Each point is reached from the start by the listed moves, each made 0, 1 or 2 times, or once backwards (-1), plus a little noise. Say if it took an odd or an even number of moves. Then give how often each move was made.

Moves:
(1): [ 1.52 -0.59  0.23  0.69 -0.36]
(2): [0.34 1.77 0.03 0.24 0.13]
(3): [ 0.76  0.24  2.29 -0.30 -0.75]
Start: [ 0.10 -0.26  0.07 -0.12 -1.02]
Points:
[ 3.39  1.25  4.83  0.28 -2.80] => even (1, 1, 2)
[ 2.76 -2.14  4.69 -0.31 -2.94] => even (1, -1, 2)
[ 0.12  0.87  4.27 -1.49 -2.25] => odd (-1, 0, 2)
[-1.12  2.12 -0.13 -0.59 -0.46] => even (-1, 1, 0)

Moves:
(1): [ 1.85  0.12  0.12  0.70 -0.18 -0.37  0.57  0.07  0.50 -0.10 -1.12]
(2): [-0.59  2.66  0.29 -0.37  0.06 -0.48 -0.02 -0.57 -0.05  0.24 -0.29]
(3): [-0.43 -0.62  1.97  0.52 -0.29 -0.72 -0.60  0.56  0.20  0.46 -0.11]
(4): [-0.10 -0.12 -0.50  2.07  0.03  0.13  0.13 -0.42  0.07 -0.12  0.16]
(5): [ 0.57  0.05  0.26 -0.11  2.21 -0.07 -0.17 -0.33  0.44  0.29  1.07]
(6): [ 0.05  0.69  0.49  0.21  0.34  1.71  0.32  0.46 -0.19 -0.38 -0.50]
(7): [-0.76  0.26  0.04 -0.23 -0.06  0.14  2.34 -0.02  0.49  0.42  0.07]
(8): [ 0.11  0.50 -0.09 -0.02  0.19 -0.68  0.41  1.83 -1.20  0.75  0.53]
(9): [-0.51 -0.22 -0.30  0.13 -0.23 -0.65 -0.64  1.80  1.81 -0.22 -0.33]
(10): [-0.06  0.10 -0.21 -0.59 -0.13  0.31 -0.31  0.18  0.11  2.24 -0.16]
(11): [ 0.57 -0.05  0.36  0.27 -0.83  0.23 -0.15  0.12  0.53 -0.06  1.40]
Start: [-0.40  0.30  0.31 -0.70 -0.19  0.37  0.98  0.08 -1.07  0.46  0.24]
Points:
[-1.55  7.10  0.98  2.76 -0.69  3.43 -1.07  1.34 -2.31  2.57  3.28] => even (-1, 2, 0, 2, 0, 2, -1, 1, 0, 1, 2)
[ 0.00  2.59  2.06  3.70 -2.79 -4.37  3.71  3.62 -2.02  7.64 -3.36] => odd (2, 1, 2, 2, -1, -1, 1, 2, 0, 2, -1)
[ 3.62  4.15  2.38  1.96 -0.06 -0.01  0.49  2.63 -4.35  6.11 -1.58] => even (2, 1, 1, 1, 0, 1, -1, 2, -1, 2, 0)
[-3.32  6.50  1.19 -2.93  1.74  1.81  3.98 -0.75  3.39  5.04 -0.90] => even (0, 2, 0, 0, 1, 1, 2, -1, 1, 2, 0)
[-2.16 -0.31  4.44  5.00  0.01  3.14  3.00 -0.77  0.60 -2.18 -1.14] => odd (0, 0, 2, 2, 0, 2, 1, -1, 0, -1, 0)

Moves:
(1): [ 2.00 -0.45  0.06  0.89  0.06  1.28  0.48  0.40  0.02 -0.67  0.26 -0.32
  0.35  0.15 -0.11  0.42  0.04 -0.59  0.95  0.02 -0.72  0.05 -0.15  0.25
 -0.71]
(2): [ 0.06  1.84  0.56  0.23 -0.15  0.30 -0.15 -0.01 -0.23  0.36  0.60  1.35
  0.17  0.75 -0.14 -0.65  0.22 -0.49 -0.15  0.09  0.32 -0.66 -0.29 -0.02
 -0.14]
(3): [ 0.52 -0.49  1.82 -0.16  0.60 -0.77  0.55  0.07 -0.94 -0.17  0.11  0.16
 -0.32  0.55 -0.52  0.14 -0.83  0.86  0.02  0.13  0.17 -0.64 -0.19  1.05
 -0.72]
(4): [-0.72 -0.11  0.12  1.71 -0.52  0.25  0.26 -0.16 -0.40  0.41 -0.54  0.25
  0.47  0.21 -0.06 -0.26  0.51  0.07 -0.20  0.05  0.38  0.05  0.39  0.84
 -0.11]
(5): [-0.09 -0.35 -0.22 -0.01  1.37  0.16  0.19  0.81 -0.19 -0.44  0.41 -0.28
  0.79  0.36 -0.22  0.18  0.30 -0.29 -0.19 -0.03  0.10  0.36  0.12  0.22
  0.44]
(6): [-0.46 -0.41  0.36 -0.23 -0.22  1.36  0.26  0.29  0.07  1.34  0.41  0.91
  0.25  0.86  0.57 -0.33 -1.48  0.06  0.36 -0.81  0.29  0.57 -0.42 -0.35
  0.38]
(7): [-0.57 -0.33 -0.13  0.27  0.26  0.08  1.34 -0.11  0.35 -0.06  0.08  0.43
 -0.01 -0.20 -0.49  0.06  0.31 -0.22 -0.15  0.22 -0.03 -0.46 -0.46 -0.17
  0.10]
(8): [ 0.27  0.12  0.10 -0.56 -0.94  0.56  0.27  1.79 -0.25 -0.10 -0.27 -0.39
 -0.10  0.35 -0.21  0.30  0.06  0.05  0.53 -0.35  0.40 -0.74 -0.23 -0.32
  0.37]
(9): [ 0.29  0.07  0.78  0.26 -0.12 -0.03 -0.23  0.20  1.80  0.35 -0.07 -0.75
  0.53 -0.82  0.51 -0.36 -0.60 -0.35 -0.41  0.27  0.41 -0.07  0.10 -0.17
  0.05]
(10): [ 0.73  0.22 -0.09 -0.32  0.63 -0.42 -0.10  0.04 -0.05  1.63 -0.23 -0.15
 -0.20 -0.21 -0.47  0.88  0.32 -0.25 -0.31 -0.60 -0.60  0.07 -0.12 -0.32
  0.32]
(11): [-0.15 -0.16  0.30  0.31 -0.85 -0.40 -0.03  0.00 -0.33  0.70  1.70 -0.54
 -0.61  0.22 -0.04 -0.48  0.05 -0.14 -0.38  0.44  0.46  0.21  0.71 -0.10
  0.51]
(12): [ 0.04 -0.15 -0.05  0.24 -0.47 -0.08  0.07  0.87  0.76 -0.45  0.17  1.82
  0.07 -0.70 -0.43  0.29 -0.22  0.14  0.45 -0.17 -0.03 -0.11  0.32  0.64
 -0.01]
(13): [-0.40 -0.61  0.13  0.36 -0.64 -0.14  0.18  0.19 -0.53  0.48  0.79 -0.11
  1.59 -0.92 -0.20  0.77 -0.44  0.18 -0.50 -0.27 -0.25 -0.13 -0.98 -0.14
 -0.64]
(14): [ 0.29 -0.51  0.08 -0.25 -0.32 -0.42 -0.09 -0.18  0.40 -0.24  0.22 -0.03
  0.63  1.45 -0.51 -0.19  0.11 -0.02 -0.30 -0.30 -0.27 -0.02  0.48 -0.15
 -0.11]
(15): [-0.19  0.15  0.26 -0.01 -0.26 -0.55  0.41  0.58 -0.16  0.44  0.20  0.06
  0.06  0.05  1.26  0.21  0.24  0.07  0.43  0.10 -0.61 -0.53 -0.24  0.15
  0.04]
(16): [-0.60  0.39  0.05  0.45 -0.39  0.14 -0.38 -1.04  0.19  0.00  0.13  0.14
 -0.10  0.89  0.07  2.68  0.21 -0.18  0.56  0.22  0.73  0.37 -0.34  0.28
 -0.44]
(17): [-0.28 -0.62  0.51 -0.22 -0.25  0.51 -0.69 -0.18  0.32 -0.37  0.05 -0.02
 -0.08 -0.52  0.04  0.00  1.64  0.64 -0.29 -0.23  0.19 -0.22 -0.51  0.19
 -0.36]
(18): [ 0.48  0.34 -0.53 -0.06 -0.22 -0.16  0.44 -0.05  0.47 -0.34  0.46  0.41
  0.17 -0.04  0.32 -0.03 -0.36  1.57 -0.78 -0.21  0.61  0.01 -0.02 -0.18
 -0.14]
(19): [-0.38  0.00 -0.31  0.93  0.37 -0.28 -0.02  0.14  0.46  0.37  0.51 -0.82
 -0.13 -0.02 -0.99 -0.76  0.37  0.66  1.75 -0.40 -0.34 -0.50 -0.54 -0.58
 -0.28]
(20): [-0.23 -0.50 -0.67 -0.58 -0.02  0.70  0.36 -0.58  0.35  0.94 -0.50 -0.35
  0.05  0.14 -0.30  0.23 -0.55  0.25  0.75  2.42  0.32 -0.72  0.52  0.34
 -0.59]
(21): [ 1.32 -0.49  0.07 -0.38 -0.35 -1.10 -0.25 -0.49 -0.02  0.01 -0.29  0.26
  0.17 -0.20  0.40 -0.48  0.24 -0.80  0.88  0.27  2.33 -0.16 -0.32  0.25
  0.24]
(22): [-0.02 -0.04  0.37 -0.86 -0.31 -0.79  1.08  0.56  0.17  0.23 -0.74  0.17
  0.48  0.17 -0.56 -0.10  0.63  0.01  0.15  0.74 -0.34  1.57 -0.34 -0.18
  0.24]
(23): [-0.69  0.00  0.51 -0.28 -0.32 -0.04  0.70  0.00  0.03 -0.22  0.01  0.06
  0.55 -0.58  0.21  0.53  0.40  0.39  0.74 -0.52  0.24  0.18  1.90 -0.47
 -0.41]
(24): [-0.15  0.47 -0.13 -0.80 -0.33  0.17  0.15  0.06 -0.01  0.33  0.41 -1.08
 -0.16 -0.12 -0.02 -0.33  0.54 -0.42  0.60 -0.73  0.20 -0.25  0.29  1.39
 -0.05]
Start: [-0.34  0.03  0.92 -0.41  0.10 -0.86  0.04  0.22  0.11  0.38  0.18  0.71
 -0.25 -1.18  0.77 -0.13  0.20  0.44 -0.30 -0.43  0.57  0.25  1.06 -0.07
 -0.68]
Points:
[-3.32 -2.40  3.53 -2.56  1.54 -1.72  6.70 -2.20 -1.99  5.57 -4.84  3.95
  2.20  0.65 -2.98  2.61  0.80  7.92 -1.33  2.92  2.77  1.87  2.88 -0.42
 -3.22] => odd (-1, 0, 2, 2, 0, 1, 1, 0, -1, 2, -1, -1, 0, 0, -1, 0, 1, 2, 0, 2, 0, 2, 2, -1)
[ 3.46  0.98 -1.91 -0.85  3.45  0.82  0.45 -3.30 -0.04  0.32 -0.17  6.73
 -1.07 -1.08 -1.39  6.77 -0.96 -6.44  3.54  2.31  5.04 -1.57 -1.84  4.76
 -1.44] => odd (1, 1, 0, -1, 1, 0, 2, -1, -1, 1, -1, 2, 0, -1, -1, 2, -1, -1, -1, 1, 2, -1, -1, 1)
[-2.67 -6.04  6.79  6.32 -5.77  1.73  3.32  7.31  1.90  4.23  4.65 -0.61
  3.95 -3.77  0.17 -3.65  0.48  2.61  3.82  2.02  0.92 -5.13 -1.72  0.34
 -2.76] => even (1, 0, 1, 2, 0, 1, 1, 2, 2, -1, 2, 1, 2, 0, 2, -1, 2, -1, 2, 1, 0, 0, 0, -1)
[-1.38 -1.82  1.48 -0.69 -7.63  0.60  2.78  1.73 -2.68  3.03 -1.55  2.71
  3.01 -0.14 -0.10 -4.80  2.87  0.38  1.82  2.98  7.29  1.68  0.99 -2.69
 -0.08] => odd (0, 1, -1, 2, -1, 1, 0, 2, -1, -1, 1, -1, 1, 0, -1, -1, 1, 0, 0, 1, 2, 2, 1, -1)
[-1.28 -2.84  6.70  1.08 -1.73  0.53 -0.28  0.73  2.55 -0.66 -3.95 -0.50
 -0.34 -5.50  3.84 -5.25  2.27  0.62  1.78 -3.76  4.37 -0.11  2.20  3.59
 -1.31] => even (0, -1, 1, 2, -1, 1, 0, 0, 2, -1, -1, 0, -1, -1, 0, -1, 2, -1, 0, -1, 1, 0, 1, 1)
[-2.01 -1.42 -2.36  1.99  2.19 -0.53  3.45  4.34  0.97 -4.04 -2.41  4.43
  3.03 -0.35 -0.15 -1.30  3.19  4.71 -2.94 -3.88 -2.34  4.81  4.87 -1.36
  1.18] => odd (0, -1, -1, 2, 2, 0, 0, 0, -1, 0, -1, 1, -1, 1, 0, -1, 0, 2, 0, -1, -1, 1, 1, -1)
[ 6.56 -2.13  3.65  0.97  0.80 -0.34  4.58  4.72  2.00 -6.51 -2.10  2.50
  2.47  1.03 -2.92 -0.87  1.81 -0.79  0.79  0.86  4.69 -0.59  1.52  9.47
 -2.16] => even (2, 0, 2, 2, 2, -1, 1, 1, 1, -1, -1, 2, -1, 1, -1, 0, 0, 1, -1, 0, 1, 1, -1, 2)
[-1.12 -7.09 -1.57 -4.28 -3.24  0.04  3.05  2.61  2.24  2.44  1.91  7.80
  3.19 -3.45 -0.16 -0.22  0.52  3.77 -2.75 -1.11  7.54  0.88  1.96 -2.68
  1.96] => even (-1, -1, -1, 0, 1, 2, 2, 1, -1, 1, 1, 2, 1, 1, -1, -1, 2, 2, -1, 1, 2, 0, 1, -1)
[-3.00  2.01  2.10 -3.34 -2.05 -0.52  1.65  5.98  2.90  8.03 -0.51  6.55
  2.59  0.99 -0.65 -1.91  6.54 -2.74  3.96 -4.08  1.20 -0.15 -4.39  2.47
  2.24] => even (-1, 2, -1, 1, 1, 2, 1, 1, 0, 2, -1, 2, 0, 1, 2, 0, 2, -1, 1, 0, 1, 2, -1, 2)
[-4.72 -4.37  1.42  4.45 -4.88  3.31  4.55 -1.11  4.56  4.50  4.11 -0.90
  1.06  0.67 -2.98  2.10 -1.05  3.93  2.49  3.06  1.33  3.46 -3.44 -0.89
 -2.62] => odd (1, -1, 0, 1, -1, 2, 2, 0, 1, -1, 2, 0, 1, 0, -1, 2, 1, 1, 2, 1, -1, 2, -1, 0)

Moves:
(1): [-0.35 -0.61  0.39  0.07  0.46  0.41 -1.09  1.29 -0.10  0.09  0.32 -1.03
 -1.11  0.22 -0.03 -0.52 -0.06  0.26 -0.08  0.09  0.39 -0.68 -0.09  0.23
  0.00]
(2): [-0.53  0.53  0.17  1.10 -0.07 -0.23 -0.31  0.27  0.12 -0.61  0.16 -0.15
  0.76 -0.03 -0.30  0.85 -0.51  0.09  0.12  0.36  0.35  0.33 -0.30  0.69
 -0.04]
(3): [ 0.37  0.12  0.04 -0.23  0.46  0.15 -0.58  0.13 -0.13 -0.27 -0.29  0.60
  0.46  0.38 -0.07 -0.21  0.45  0.67  0.00  0.07 -0.01 -0.72  0.46 -0.47
  0.03]
(4): [-0.53 -0.03  0.00 -0.18 -0.21  0.83 -0.30  0.14  0.46  0.12 -0.48 -0.20
  0.62  0.34  0.03 -0.45 -0.58  0.24 -0.37  0.73 -0.07  0.11  0.15 -0.25
 -0.01]
(5): [-0.13  0.06  0.28  0.11 -0.23 -0.51 -0.34  0.26 -0.35  0.70 -0.04 -0.06
 -0.13 -0.35 -0.79 -0.62  0.02 -0.85  0.62  0.74 -0.53  0.07 -0.05 -0.30
 -0.34]
(6): [ 0.54  0.97 -0.37 -0.56 -0.74  0.88 -0.29 -0.28  0.38  0.48  0.49  0.34
 -0.06 -0.14 -1.03  1.38 -0.53 -0.90 -0.96  0.22  0.09 -0.13  0.01  0.32
  0.06]
(7): [ 0.68 -0.33  0.25  1.11 -0.23  0.15  1.01  0.90 -0.39  0.54  0.04 -0.74
 -0.21  1.29  0.39 -0.31  0.12  0.05  0.05  0.96  1.13  0.40 -0.08 -0.48
  0.26]
(8): [-0.42  0.22 -0.76 -0.23  0.17  0.66 -0.26  0.09 -0.25  0.20  0.17  0.29
  0.44  0.21 -0.33  0.83  0.58 -0.64 -0.57 -0.64  0.91  0.35 -0.52  0.01
 -0.54]
(9): [ 0.09 -0.31  0.36  0.20  0.06 -0.40  0.75  0.10 -0.08  0.00 -0.70 -0.28
 -0.39  0.03 -0.69  0.36  0.20  0.55  0.22 -0.45  0.34  0.28 -0.05 -0.10
  0.23]
(10): [ 0.73 -0.36 -0.67  0.39  0.72  0.42 -0.05 -0.27  0.06 -0.12  0.07 -0.14
  0.59 -0.21  0.26  0.03 -0.01 -0.08  0.08 -0.09 -0.27 -0.59  0.10 -0.68
 -0.23]
(11): [-0.28 -0.07 -0.34  0.63  0.59 -0.06 -0.87 -0.57  0.14  0.22 -0.54  0.02
 -0.67 -0.25  0.33  0.46  0.68 -0.15  1.02  0.96  1.02 -0.22  0.25  0.27
  0.72]
(12): [ 0.90 -0.05  0.75  0.23  0.86 -0.02 -0.28  0.39 -0.30 -0.35 -0.18 -0.60
 -0.12  0.83 -0.52  0.29 -1.29 -0.73 -0.03 -0.23  0.21  0.54 -0.74  0.44
 -0.85]
(13): [-0.65  0.13  0.72  1.13 -1.37 -0.90 -0.02 -1.10  0.67 -0.36 -1.05 -0.51
  0.35  1.41  0.01  0.16  1.36  0.07  0.50 -0.02 -0.71 -0.56 -0.45  0.58
  0.53]
(14): [ 0.69 -0.24  0.09  0.31  0.75 -0.55 -0.02  0.46  1.00  0.09 -0.10 -0.19
  0.42  0.49 -0.17  0.16  0.73  0.49  0.18  1.46 -0.62  0.32 -0.94  0.53
  0.62]
(15): [ 0.27  0.09  0.60  0.78 -0.28  1.03 -0.22 -0.59 -0.73 -0.14  0.31 -0.44
  0.60  0.36  0.17 -0.35 -0.10  0.00  0.81 -0.06  0.36 -0.27 -0.82  1.12
  0.36]
(16): [-0.55  0.95 -0.32  0.04  0.87 -0.19 -0.03 -0.48  0.61  0.63  0.08 -0.26
  0.26 -0.26 -0.03  0.00 -0.34 -0.24  0.15  0.54  0.17 -0.85  0.05 -0.08
  0.59]
(17): [-0.58  0.23  0.09 -0.46  0.12  0.10  0.12 -0.36  0.19 -0.44  0.33 -0.12
 -0.07 -0.69  0.45  0.22 -0.19 -0.04  0.58  0.04  0.30 -0.38 -0.14 -0.44
 -0.33]
(18): [ 0.16  0.01 -0.16 -0.26  0.40 -0.58 -0.83  0.24 -0.21  0.26 -0.28 -0.72
  0.38  0.18  0.47  0.07 -0.43 -0.05  0.23 -0.14 -0.07  0.02 -0.19 -0.39
  0.43]
(19): [ 0.22 -0.05 -0.25  0.77 -0.62 -0.55 -0.11 -0.73  0.80  0.04  0.03 -0.12
  0.19  0.09  0.21 -0.03 -0.36  1.25  0.35 -0.42 -0.34  0.49  0.17 -0.26
  0.10]
(20): [-0.01  0.84 -0.15  0.43 -0.68 -0.27  0.12 -0.05 -0.16 -0.25 -0.65  0.26
 -1.22 -1.01  0.88 -0.95 -0.50  0.31  0.23 -0.07  0.30 -0.48 -0.70 -0.53
  0.03]
(21): [ 0.29  0.88  1.00  0.79 -0.16  0.91 -0.66 -0.35  0.06  0.01 -0.65 -0.16
 -0.36 -0.74 -0.04  0.31  0.68 -0.77  0.88 -0.03 -1.95  0.32  0.15 -0.20
 -0.86]
(22): [-0.35  0.04 -0.09  0.03 -0.33  0.03  0.13  0.86  0.69  0.63 -0.54  0.66
 -0.44  0.32 -0.06  0.40 -0.31 -0.31  0.30 -0.55  0.00 -0.85  0.36  0.21
  0.29]
(23): [ 0.75  0.38 -0.44  0.09  0.12  0.05 -0.32  1.17  0.25 -1.01 -0.20  0.15
 -0.01 -0.05 -0.38 -0.75 -0.19 -0.22  0.29 -0.87 -0.22  0.45  1.26  0.71
 -1.30]
(24): [ 0.09  0.07  0.72 -0.18 -0.86 -0.03  0.03 -0.07  0.11  0.76 -0.13 -0.46
 -0.07 -1.05  0.50 -0.28 -0.60 -0.73 -0.19 -0.43  0.00 -0.20  0.37  0.23
 -1.02]
Start: [-0.61 -0.07  0.22  0.26 -0.12 -0.79 -0.89  0.15  0.66  0.51  0.20 -0.81
  0.57  0.27 -0.92  0.95 -0.08  0.50  0.71  0.16 -0.11 -0.07 -0.37 -0.54
  0.30]
Points:
[-3.76  4.71  3.52  1.33 -1.86 -1.78 -6.06  0.54  5.25  3.12 -1.42 -3.80
  1.30 -0.14 -2.18  5.47 -4.50 -2.38  2.87  4.21 -0.60 -4.04 -6.34  3.25
  2.93] => even (1, 2, 0, 1, 1, 2, -1, 0, 0, -1, 0, 1, 1, 2, 1, 1, 2, 2, 0, 1, 0, 2, -1, 1)
[-2.43 -0.71 -1.54  2.31  1.93 -8.58 -1.38  4.24  5.76 -0.28 -2.71  0.18
  0.79  0.92 -3.32  2.36  0.38  4.56  3.87 -1.38 -0.16  0.16  4.21  3.32
  3.08] => odd (0, 2, 0, -1, 0, -1, -1, -1, 2, -1, 1, -1, 0, 1, -1, 1, -1, 1, 1, -1, -1, 2, 2, 0)
[-1.30  4.61  1.35  3.63 -3.51 -0.68 -3.78 -1.90  3.32  3.77 -0.70 -3.09
  4.65 -1.21  0.75  4.69  0.10 -1.73  0.04  0.86 -4.14 -1.51 -0.42 -3.37
 -1.08] => odd (0, 2, 1, 0, 0, 1, 1, 1, -1, 1, -1, -1, 1, 0, -1, 1, 0, 2, 1, 0, 2, 0, -1, 2)
[ 2.96  5.42  0.97  1.74  5.19  1.60 -6.39  4.13  3.82 -0.34 -0.86 -0.56
 -3.53 -5.56 -4.50  1.99 -1.00 -4.68  5.06  7.18 -3.04 -1.75  1.29 -0.18
 -3.95] => even (1, 1, 1, 0, 2, 2, 0, -1, 0, 1, 2, 1, -1, 2, -1, 1, 2, -1, -1, 1, 2, 0, 2, 0)
[ 1.42  0.30  3.86  0.92 -4.36  1.25 -0.52  1.28  4.35  3.09 -3.80 -1.51
 -0.27  7.02 -3.94  5.39 -0.76  0.76 -1.42  0.14 -5.81  1.85  0.09 -1.64
  2.04] => odd (0, -1, 0, 2, -1, 2, 1, -1, 1, -1, -1, 1, 1, 0, -1, -1, -1, 1, 1, -1, 2, 2, -1, -1)
[-4.62  1.00  1.01  3.53 -0.01  0.95  0.13  0.34 -1.82 -1.52 -0.44 -2.96
  1.31  1.83  3.85 -0.48 -1.24  3.45  1.67  5.50  9.49 -0.70 -5.08 -1.56
  2.90] => odd (0, 2, 1, 2, -1, -1, 2, 1, 0, -1, 1, 0, 0, 0, 1, 0, 2, 0, -1, 2, -1, -1, -1, 0)
[ 0.43 -1.39  1.69  7.15  1.90  0.81 -6.44 -0.64  1.24  0.00 -2.00 -5.45
  4.16  3.22  1.35 -1.06  1.91  5.88  5.62  4.45 -3.85  1.27  1.12 -2.33
  3.05] => even (1, 1, 1, 2, 0, -1, 1, -1, 0, 1, 1, -1, 0, 0, 1, 0, -1, 2, 2, -1, 2, -1, 0, -1)
[-0.36  2.78  0.76  4.55 -4.59 -0.08  2.20 -1.10  2.66  1.63  0.15 -0.86
  1.21  4.03 -1.17 -0.30  1.37 -0.45  3.62  0.04 -1.95  1.74 -1.02 -0.29
 -0.72] => odd (-1, -1, -1, 0, 1, 0, 2, 1, -1, -1, -1, 0, 1, 0, 1, 1, 1, -1, 2, 0, 1, 1, 1, -1)
